Each row of a before or after table is a point. One or more steps were done to the points. Then noise was added and the rows were shuffled. The steps act on columns, c1 being the first. Name the steps. A step turns or swaps two columns, mirrors them in a line or flattens them onto one, adds a multiple of one to another, or multiplies or shifts one. Angles are multiples of 10 degrees, from the lower column toward the higher: turns from -170 to 170, lines from 10 to 170 but not 90. Use the fewest steps. Two steps may share a column if one is a turn and the other turns, adds or multiplies; they go together, in the order done. Otherwise the lowest column goes first.

Before, 13 rows:
[[ -7 -42]
 [-15  21]
 [-14  18]
 [ 21 -37]
 [ 16 -23]
 [-14 -17]
 [-14  25]
 [ 25 -20]
 [ 24 -60]
 [  1  -2]
 [  7  13]
 [ -3 -39]
 [ -2 -24]]
After, 13 rows:
[[ 23  28]
 [ 36   7]
 [  6  14]
 [ 17  -9]
 [ 45  11]
 [  6  56]
 [ 19   7]
 [ 38  -5]
 [ 10 -12]
 [  5  47]
 [  6  52]
 [ 27  44]
 [ 42 -32]]
Steps: shift c1 by 20; shift c2 by 30

Before, 14 rows:
[[  6  24   9   7]
 [  2   8  16   5]
 [ -4   8  15  15]
 [ -6   0   1  -4]
 [-26   9 -18   4]
 [ 16  10  20  -4]
 [ -7   9   7  -2]
 [ 14   1   7 -10]
 [-13  23 -34   9]
 [ -9   3   2  18]
 [ 24  -3   6   3]
 [-24  23  -3  -6]
 [-10  36  -6  46]
 [ -2   7   6  -3]]
After, 14 rows:
[[ 14  19  -6   3]
 [  8  -6   1  -2]
 [ 27   3  -6  -5]
 [ 23  -6  14   8]
 [ 16  -7  -4   4]
 [ 11 -13  -4  19]
 [  6 -12   1  -3]
 [ 13 -16  32  60]
 [-20 -18  19   5]
 [ -3  -7   0  -6]
 [ 12   9  -4 -12]
 [-17  -5  41  12]
 [ -2 -28  19  -7]
 [ -2 -10   1  23]]
Steps: turn c2 and c3 by 130 degrees; turn c1 and c2 by 60 degrees; multiply c4 by 1.3

Before, 13 rows:
[[ 28  34  27 -24  11 -14  -3   5]
 [ -2 -33 -42  -9   3  10 -24 -15]
 [ -7 -20 -13 -13   4  24 -18   7]
 [-40 -25   2   7 -11 -26  22  -9]
 [-22  -3 -23 -37   6 -21 -28  36]
 [ -5 -16  10 -11  29  10 -38  23]
 [ 54 -48  35   6  -8  -1 -14  16]
 [ 21  -9  14  32  -7 -35  -6 -12]
 [ 39  -7   2  14   7  -2 -11  20]
 [ -8  35  -8  51 -17  -8 -17  -8]
 [ 14  -9 -23 -36 -34  37 -15 -20]
 [ -3   5   1 -25   1  29  -6  -9]
 [ 14 -45 -60 -19   1   5 -11  27]]
After (13 x 8):
[[  1  31  -7   3 -18  52 -15  -7]
 [ -7 -20 -10  23  -4 -17 -20   6]
 [ 47 -48  32   1  30   7 -14  17]
 [-25 -27   2 -23 -36  10  20 -10]
 [-21  -3 -22 -28 -12 -35 -27  34]
 [ -4   7   0  22  -1 -31  -6  -9]
 [ 20 -10  16 -30   8  39  -6 -12]
 [-24 -20   8   9  17 -11 -38  21]
 [ -3 -33 -42   8  -2 -12 -24 -14]
 [ 24  -7   1  -3  29  14 -11  18]
 [ 30  -8 -21  28 -19 -43 -13 -18]
 [ 10 -44 -61   4   8 -19 -10  26]
 [ 14  38  27 -17  25 -18  -4   7]]
Steps: turn c1 and c5 by 40 degrees; mirror c4 and c6 in the line at 40 degrees

Before (11 x 11):
[[-12  15  -4  -8 -21   6   3 -22   0  -5  -3]
 [ -1  -2  -1 -12   0  10   9  15  -6  -8  17]
 [  1 -14  20 -16   9  -8  15   4  -6   3  11]
 [  7  -9   0  -7   7  -9   8  10  -8 -16  -5]
 [  9  16 -14  15   4  16  -3   7  14   4  -9]
 [ -6  -1 -14  28 -16   9 -12   5   8   2 -12]
 [  3 -16   5  -6  -1   2  30  10 -13  -1  -4]
 [  3  -6   2  -2  10  -8  18   1 -23  -2  16]
 [-19   2  -3   6  -2  10  13 -14   9 -14  -1]
 [-16  19 -10  16  -2   7  -4  14   5   3 -15]
 [  3  12   3  20   0  23 -11  12  -4  -5 -12]]
After, 11 rows:
[[  8   2   4  21   0 -25 -22  11  -4  -5   8]
 [  7  -4   1  -7   7  10  15  11  -9 -16  -2]
 [  3  -6 -14  27 -17  -7 -24   5   9   1  13]
 [ 11   8 -15  15   4 -20  -6   6  15   4   0]
 [ -9  -2   2  -2  10   9  36   0 -25  -1 -13]
 [  4 -15   4  -7  -1   4  60  10 -13   0   1]
 [ -7  11  -3  -7 -20 -11   7 -22   0  -5  12]
 [-12  -2  -3   6  -2 -11  26 -13  10 -13  14]
 [ -7 -10  20 -15   9  13  30   3  -6   5 -10]
 [ -4  16 -10  16  -3 -11  -6  15   3   4  24]
 [-11  -5  -1 -13   1 -10  18  16  -4  -7 -10]]
Steps: mirror c1 and c11 in the line at 160 degrees; mirror c2 and c6 in the line at 170 degrees; multiply c7 by 2

Before:
[[  1 -22 -17  37 -17  22  11   5 -37  -1 -33  27  11 -34]
 [-32 -39 -28 -29 -17 -12  -7  54   5   2   0  30  10   5]
 [ 12   5  12  35  17   2  20  -8  -8 -12 -44 -11 -22 -22]
 [ 11  -2 -19  -4 -17   9 -10 -38 -12  -3   0 -25  -5   0]
 [-31  -2  10  12   9 -19  30   3 -14 -50  -2  23  16 -12]
 [ 22   6   2 -15  -5  14  35   7  20 -11  -4  -3   3 -32]
 [ -1 -32  -1  -9  -9   0 -21   2   3 -21  -7  28   7 -26]
 [ 20  12 -30   5  20 -25  10   8  -6 -14 -15  28  14 -17]
 [-23  60 -10   4  26  13  16  26   6 -40  25  18  14   1]
 [-10 -29 -15 -14 -17   6   2 -10 -40 -24  -9  14 -27  18]
 [ -1  11  35  30 -26 -22 -29  30 -26 -15  17  19  12  -3]
 [-13 -17   3 -16 -39  -3   7 -13  22 -12 -17  14 -27   0]
 [-18  36  10   1 -18  19 -10  -7 -42 -18 -54  11   5 -21]
 [-20  19  12 -22  -7   6  19 -15 -14  10  -8  21 -13 -31]]
After, 14 rows:
[[ -9   1 -12   2 -15  -7   0 -24 -40   9  -3  16 -27  15]
 [ -1 -10  34  18 -25  34  19 -17 -25 -32  13  26  11  -3]
 [ 13 -14  12  23  17  -6 -17 -11 -11   6 -29 -14 -23 -22]
 [-26  12  -9 -24  28 -17 -11 -38   4 -26  18  25  16   0]
 [-17   2   3  -6 -39   2 -10 -13  20  15 -14  19 -26  -1]
 [  1 -23 -19  37 -16 -24  -6   0 -38  -6 -23  37  14 -36]
 [-19  10   8 -15 -17 -12  15 -19 -40   9 -37  13   5 -22]
 [ -1  -4   0   8 -11   6  20 -20   2  -3  -5  37   9 -27]
 [ 17   3 -30  -1  17  20 -18 -14  -6 -10 -12  37  15 -15]
 [ 21   7   4 -14  -7 -27 -28 -11  21  -6  -3  -4   4 -31]
 [-29  -7  13   9  10   9 -34 -51 -14  -4  -1  29  17 -11]
 [-20  14  12 -24  -5 -11 -15   9 -15  17  -5  26 -16 -34]
 [-34   3 -31  -5 -16  15   4   2   5 -53   1  35   9   6]
 [ 10   0 -18  -6 -18  -7  10  -3 -11  38   0 -32  -6   0]]
Steps: flatten c2 and c4 onto the line at 120 degrees; turn c6 and c7 by 160 degrees; turn c8 and c10 by -90 degrees; multiply c11 by 0.7; multiply c12 by 1.3

Before (9 x 18):
[[ -8   5  -7 -12  -6  -4  15 -14   7  -9 -13   4   3   0 -14  -3 -12   0]
 [ -7   2 -10  -9  -1  -6   3  -1   0   1   3  -3   4  -5 -12 -14   7  -5]
 [-11   9   8  -6   0  -4   5   4   0 -10   0  -3   6   7   8  -7   5   9]
 [ -9   4  -1  -2   7   1   5   1  -1   7  -2   0  16 -14 -10  -2  -8  -5]
 [ -1   2  -8  -8   4  -5   9  -2  -9   9  -4   9   5  10  -7  -8  -3  -1]
 [  9   4 -10   2   4  -8   7   4  13  -7  11  -4  17   9   8   9 -15  10]
 [ -8 -10  -7  12  -3 -13  15   0   8  -7   5  -3   2  -4   6   7  -2   4]
 [  8  -4 -17  -1  -5   7   7 -12  -7 -11  -2   5  11 -12   8   0  10   5]
 [ 10   8   2  12 -12  -8   2  10 -10  -2 -11   3   1   4  10  -8   8  -3]]
After:
[[ -1 -19  -8  -9   4  30  -2  -2  -9   9  -4   9  -2  10  -7  -9  -6  -1]
 [ -8 -30  -7  12  -3  59   0   0   8  -7   5  -3  -1  -4   6   7  -2   5]
 [ 10 -12   2  12 -12  21   4  10 -10  -2 -11   3   8   4  10  -9   0  -3]
 [ -7 -18 -10  -9  -1  19   3  -1  -1   1   3  -3   7  -5 -12 -14  -3  -5]
 [-11 -11   8  -7   0  19   0   4   1 -10   0  -3   6   8   8  -7  -5   9]
 [ -7 -15  -7 -12  -6  43  -7 -14   7  -9 -13   4 -11   1 -14  -3  -5   0]
 [  9 -16 -10   2   4  31   1   4  13  -7  11  -4 -12   8   8   9 -20  10]
 [  9 -24 -17  -1  -5   3 -10 -12  -7 -11  -1   5  12 -12   8   0  -9   5]
 [ -9 -16  -1  -2   7  10  -4   0  -1   7  -2   0  -5 -14  -9  -2 -17  -5]]
Steps: shift c2 by -20; turn c6 and c7 by -130 degrees; multiply c6 by 3; turn c13 and c17 by -80 degrees

Before:
[[ 31 -14  -1  -3  -4   2  -4  10  24  -8   3   9  20  -3 -14 -37   9 -12
  -22  -5  -3  13   2  21]
 [ -9 -19   6  -3  18   3   0   3  33  -8   6  27   3  12 -18 -22  13  -1
  -37   0  -5  15  -7   5]
 [-15  34  23   2 -17   0  18 -14  -3   4  -5 -12   4   9 -19   3 -20  15
   -3   6 -21   0   0   3]
 [-11  14  22   2  -3  -2  13   7  -1  22   5 -25  11   5   9  18  -6  24
  -24   9  -1  15   5  13]
 [-11   6   3  -8  13  -3  10   0  -2  11   3   0   7   1  -2   7 -36   6
    2   5   1  -5  19  10]
 [-14  23  10 -16   5  -7  -6  17   2   2   6 -11   5  -2   1  -1 -13  23
   10  -5 -13  16 -13   1]
 [ 36 -10  -2 -26   3 -23  -7 -10  35 -49 -12  18 -10  24  25 -21  14 -47
  -22 -24  13   3  -4   8]
 [-23  18  20   0 -10  17  12   9   7  -1   7 -13  15  18   6  15  -5   3
   24  13   2   7  12   3]
 [  8  -7 -17  -6   6  -5   0   4  54  -6   7  16  26   7  -5 -21  -1 -14
  -38   9 -10  -1 -30  25]
 [-28  18   7  -2   4 -17   6  -9 -17   2   5 -16  25   9  -7  13   8  13
    9  -4  -9  -3   7  20]
 [ 18 -12  -7 -36  -3 -10 -13   4  41 -15 -13   3 -13   2   4 -13  25 -53
  -20 -25  -4 -14   5  -2]
 [-29  12   9 -19 -11 -17  23  -9  -3   4   2 -25   8   0   9 -13  -6  11
   10  18   3   7  11  -5]]
After (12 x 24):
[[-15  33  23   2  -4   0  17 -15  -2 -11  -5 -11   8  23 -18  -3 -19 -20
   -3   6 -21   4  -3   3]
 [-14  23  10 -16 -23  -7  -6  18   2  -4   7 -11  11  -5   1 -18 -16  -7
   10  -4 -13   2   9   1]
 [-11  15  22   2 -19  -2  13   8  -1   7   5 -25  22  12   9 -15  -8 -25
  -25   9  -1   1 -17  13]
 [-29  12  10 -20  -4 -18  23  -9  -3  -6   2 -25  16   0   9  34  -6 -14
   10  18   3   1   3  -5]
 [-11   6   3  -8 -12  -3  10   1  -2  13   2   0  13   2  -2  21 -34  -1
    2   4   0   6 -17   9]
 [ -9 -19   6  -3  -8   2   0   3  33   4   6  27   6  30 -18  18  10  18
  -36   0  -5  -2  22   6]
 [-22  18  20   0   2  17  12   9   7  -7   7 -14  30  45   6  -1  -7  -7
   24  14   2   1 -19   2]
 [ 35 -10  -2 -25  39 -23  -7 -10  35 -21 -12  18 -19  60  25  20  14  51
  -22 -23  13  -3  18   8]
 [ 31 -15  -2  -3  12   2  -4  10  25  -4   3   9  40  -8 -14  51   6   7
  -22  -5  -3  -2  27  21]
 [ 18 -12  -7 -36  48 -10 -13   4  41   4 -13   3 -26   5   4  25  27  28
  -20 -25  -4  -4   7  -1]
 [-28  18   7  -2 -13 -17   6  -9 -17   0   6 -16  50  23  -7  -7   8  -4
    8  -4  -9  -2 -15  20]
 [  8  -7 -17  -7   9  -5   0   4  55   3   7  16  52  18  -5 -19  -1  13
  -38   9 -10   1  35  25]]
Steps: turn c5 and c18 by 120 degrees; turn c10 and c18 by -40 degrees; multiply c13 by 2; multiply c14 by 2.5; turn c16 and c23 by -130 degrees; multiply c16 by 2; flatten c17 and c22 onto the line at 170 degrees

Before (11 x 48):
[[ -7   5   0  10   3   9 -14 -23  11  23  24  16  21 -16 -15  -9  18   0
    4   9 -16   0  -4  -6   6 -13   0   5   3  12 -18  60 -12   5  -6 -10
   -5   8  24   5  11 -15   9   9  -2  -8   3  12]
 [ 16 -16  35  22 -22 -10  -7  19 -46 -33   4  14 -23 -41   2 -10   1 -10
   -6 -60  20  -5  -5  -7   4  -3 -12  10  -2  -7   9 -10 -23   6 -14   6
    2 -13  -6  -4  20  26 -10   5  14 -31  16  14]
 [ -9   6  -7  20  -4  24  28   1 -52  24 -13  17  24   3   6  51 -14   0
   -4   5   9  -3 -17 -10   1 -11   1  10 -16 -12   0 -10  26   3  -9  10
   13  -3  26 -43  15  33  17  -8  12 -34   8  19]
 [ -3  10  -5  13   5   9  -5  20  21  20 -12  -1   9 -42 -39  15   0  -8
    2   6   2 -18  -3  23  -5 -17   6   3  -7   0   3 -11 -23  -2   2  11
   15  16 -18   6  18  -2 -15   8   2 -33   8  17]
 [  6  -1  -7   2   2 -14  -9  21 -43  21  45  -5  39  -2 -13 -16   5  12
   30 -16  -2  -2 -16   9  -1 -14   4  10 -19   9 -14 -14 -10 -15 -16  11
  -12  -5  38 -17   2   5  -1  14 -11  39   2   7]
 [-14  -5  -4 -26  -1 -56   0   4  -8   5  -5  -2  20  10   8  -7  -9 -10
   -5   6 -36  -9   4  -9  19   0   8   6  -1  -8  -5   6 -21  -4  33   9
   -5  11 -10  10  29 -21  15 -10  22 -33   1   6]
 [ 22  -3  -7  -4   8  10  39  16  17 -29  -7   1  36 -38  11   8 -18  -9
   -6 -30  -9   4 -15 -12  14  29   8  11  33  -1   1  20 -14   0  -8  16
   -1   1 -17  -5   1  -2 -39   9  10 -30  11  16]
 [-12 -14  18   6  -8  22 -14  18 -22  24  11  12  40  -1   6  22  22  20
  -11   0 -17  -7 -21   2  -2  13   2   9 -15  -5   6 -11 -17   3 -14 -21
  -11 -12  -3  -1   8  -8  10  14  20   3  -5  15]
 [-15   3  35 -38  -3  13  41   6   8  -3   3  -4  34  -3   5 -13   1  -4
   -3   1 -14 -11 -23   4  40  -2   9 -23  10  40   9 -13  30 -29  19  15
    7   2 -22  -4  30 -22   4  11 -12   6  14  14]
 [  5   8  -5  -3 -30  12  -6  20  -1  20 -13   6  10  11  13 -19   9  -4
   10  -7  -5  -9  27  -9   5  -3   6 -20 -21 -10  11 -10 -21  11  23   0
  -14  14 -20   9 -16 -17 -15   8 -20 -11   9   9]
 [ 26   0  31 -19   8  -3  14  18  10 -26 -13  -5  -8  -5 -19   1   3  -9
  -12  -4 -12 -15 -22  -5  -8  13 -35 -15  20  -1  11  19 -24  11 -10  10
   -8 -12  -6  10  23  37  18   5 -18  16  10 -14]]
After (11 x 48):
[[ 15   4  -9  19  -4  27 -12   1 -53  22 -12  34  26   4   9  51 -13   0
   -4   4   9  -4  -6  -7 -15 -14   0  11 -19 -10   0   3  26  12  -9  11
   14  -3  25 -43  15  36  17  -8  11 -31   8  20]
 [  5  -4  -2 -24  -1 -58  -2   2  -8   4  -6  -4  20   9   9  -7  -8 -11
   -4   6 -38  -9 -18  -8   9   2   6   7  -2  -8  -4 -14 -20   5  33   6
   -5  11  -9   9  30 -22  14  -8  22 -34   0   8]
 [-12 -13  35  22 -22 -10  14  21 -43 -35   3   6 -21 -44  -1 -11  -2 -12
   -6 -59  19  -4  -1  -7  -4  -1 -11  12  -1  -8  11  16 -24  17 -12   6
    2 -14  -6  -4  20  24 -13   8  14 -33  16  12]
 [  5  11  -7  11   3   8   3  22  19  21 -11  -3   8 -42 -37  14   2  -7
    2   9  -1 -18   3  25  -5 -19   4   3  -6   1   3   2 -24   9   4  12
   17  16 -20   5  18   0 -17   6   1 -34   6  17]
 [ 20   3  35 -41  -3  13 -35   6   7  -3   3  26  35  -3   6 -14   3  -5
   -3   0 -14 -12 -45   5  -9  -4  10 -23  10  40  10  -1  31 -20  18  13
    4   2 -21  -4  31 -23   2  13 -12   6  15  11]
 [-33  -5  -5  -4   7   9 -30  17  19 -28  -6  25  38 -41  11   6 -20 -10
   -5 -28  -8   5 -18 -14 -10  30   6  11  33  -2  -1  -6 -14  10  -6  14
   -2  -1 -15  -7   3  -2 -40   9  12 -29  12  16]
 [ -3   9  -5  -1 -31  13   8  23  -4  19 -12   2   9  12  15 -20   9  -3
   11  -3  -5  -9   3 -14  27  -5   7 -22 -20 -12   8   4 -19  22  23  -1
  -14  14 -22   8 -15 -18 -15   9 -20 -10  11   9]
 [-31   6   2  11   5   9  22 -25  12  21  22   3  21 -17 -15 -11  18   1
    4  10 -13  -2  -9  -7  -2 -12   0   5   1  12 -19 -43  -9  16  -8  -9
   -5  10  24   7  10 -14   9   9  -3  -8   1  11]
 [-35   2  29 -19   5  -5 -15  17   9 -25 -14   3  -7  -4 -21   1   0 -11
  -11  -4 -11 -15   2  -6 -23  10 -36 -14  19  -2  14  -3 -25  20 -10  10
   -8 -12  -4  11  24  33  19   4 -17  15   9 -16]
 [  2  -3  -6   2   2 -15   3  20 -42  23  44 -12  37  -3 -13 -18   7  12
   32 -14  -3  -2  -4   8 -15 -16   4  10 -19   8 -14  12 -11  -4 -15  12
  -11  -4  38 -19   0   3   0  15 -11  37   2   5]
 [ 11 -14  17   5  -8  21  19  19 -23  26  12   0  41   0   7  21  20  17
  -12  -2 -18  -6  -5  -2 -22  14   1  10 -17  -7   4  -1 -18  13 -13 -22
  -10 -12  -4   0  10  -5  11  15  19   3  -5  15]]
Steps: add 0.3 times c8 to c32; turn c1 and c32 by 140 degrees; mirror c7 and c12 in the line at 70 degrees; turn c23 and c25 by 70 degrees; shift c34 by 10
